Each row is a point. Examples show where two turns around zero, p and q, send a point. Where does a point land after both, in the order given? Backwards means that the second turn is done in reverse. Each puzzle has new turns, and all numbers are rounded.
In the rows, zero is written as 128.

Turn p:
[135  97] -> [114  99]
[130 151] -> [144 145]
[104 162] -> [130 170]
[143 101] -> [123  98]
Turn q:
[116 128] -> [133 139]
[124  91] -> [ 96 147]
[144 165] -> [155  98]
Where do these land?
p, then q: [140 142] -> [124 110]
p, then q: [137  90] -> [103 158]
q, then p backwards: [150 146] -> [151 111]
q, then p backwards: [117 158] -> [155 146]
q, then p: [ 96 104] -> [146 164]

Turn p:
[ 92 140 145] -> [127  94 152]
[125 127 112] -> [114 128 120]
[148  90 154] -> [172 131 104]
[148 155 101] -> [ 99 159 135]
Turn q:
[120 107 124] -> [113 115 117]
[135 151 117] -> [138 152 131]
[ 85 167 156] -> [113 137 190]
[123  95 112] -> [107 115 101]
[161 103 114] -> [144 120  88]
[144 145 143] -> [153 130 140]
Where do these land?
q, then p: [142 138 100] -> [102 144 141]
p, then q: [135 145 134] -> [137 124 145]
q, then p: [150 110 170] -> [158 143  90]
q, then p: [ 85 119 108] -> [114  84 143]

Turn p:
[188 147 123 132] -> [136  70 113 146]
[104 119 141  81] -> [ 93 153 158 145]
[111 141 128 158] -> [156 135 130 105]
[113 103 139 152] -> [145 158 109 129]
[123 130 109 117] -> [110 125 130 115]
Turn q:
[148 102 144 163] -> [155 118 165 147]
[129 148 171 132] -> [107 157 147 154]
[103 119 126  83] -> [131 160 100  98]
[137 125  92 111] -> [139 108  95 118]
[123 146 107 151] -> [109  98 133 124]
Where do these land?
q, then p: [131  89 114 110] -> [109  92 119 144]
p, then q: [137 164 122 127] -> [157 151 134 130]
q, then p backwards: [156 111 127 132] -> [144 134 152 143]
p, then q: [133 118 106 149] -> [136 117 101 116]
q, then p backwards: [ 83 157 171 120] -> [ 78 105 116  88]

Turn p:
[156 126 161  88 115 157 134 167] -> [115 123 118 172 185 144 110 133]
[155 102 170 167 114  94 128 138] -> [120 156 126 165  86 162 109 154]
[ 86 127 102 114 141  94 105 157] -> [136 156 172  87 145 116 127 149]
[140 124 120 143 128 126  94 114] -> [155 139 135 134 109 123 119 109]
[123 106 114 125 120 109 131 105] -> [153 120 130 116 112 140 143 142]
[144 146 103 120 157 103 126  93] -> [140  99 160 130 102 102 150 120]
[157 120 131 162 114 165 157 150] -> [109 114  80 142 121 128  85 132]
[ 87 126 121 113 105 168 118  98] -> [147 132  95  95 152 137 157  96]
[139 158 114 165 129 152 139 116] -> [113 119  99 127 103  95 119 106]
[111 107 147 111 140 152 123 121] -> [126 122 129 118 148 162 131 106]
[110 166 125 100 144  89 151 150] -> [ 94 130 163 123 146 100 156 160]
Turn q:
[124 176  94 104 118 124 116 117] -> [147 102 101 153 116 130 156  95]
[116 148 139 133 105 142  99 135] -> [128  90 140 146 132 140 116 122]
[146  94 115 163 132 126 147 139] -> [135 160 148 125 115 100 115 155]
[112 133 132 119  96 116 143 125] -> [147 112 135 109 144 118 130 108]
[158 119 161 140 132  98 122 150] -> [ 90 123 130 102 108 108 102 135]
[133  67 139 145 150  95 108 136] -> [ 80 150 141 119 147  91 126 165]
[128 148 112  78 127 196 143 104] -> [178 136  83 148 146 185 125 121]
[120  98 134 140 167 128 148 158] -> [116 153 142 103 117 134 141 173]
[115 169 126 129 125 126 126  88] -> [131 127 132 147 127 145 143  77]
Where do these land?
q, then p: [104 104 115 109 100 112 130 111] -> [114  98 167 132 109 131 130 133]
p, then q: [120 109 107 103 115 134 152 106] -> [143 152 103 114 129 119 124 160]
p, then q: [ 92 120 125  91 128 151 117 100] -> [136 175  94 116 132 152 130 123]
p, then q: [134 145 125 164 116 130 118 103] -> [149 121 128 136 130  99 126  95]
q, then p: [139 110 169 132 160 122 148 141] -> [123 146 131 119 181 119 147 118]
p, then q: [ 94 143 137 124 104 133 141 140] -> [143 127 117 120 112 142 167 128]
p, then q: [127 127 110 105 100 159 143 109] -> [138 166 104 132 120 108 143 146]
p, then q: [105 120  96 130 145 138 140 129] -> [120 123  95 115 155 126 135 137]
p, then q backwards: [130 111 135 137 122 130 113 135] -> [138 129 133 131 129 148 139 119]
p, then q: [165 185 140 153 150  87 108 144] -> [101  95 189 109 121 107 124  86]
p, then q: [197 135 151 159 170 113  98 191] -> [ 65  78 195 168 133 128 105 117]
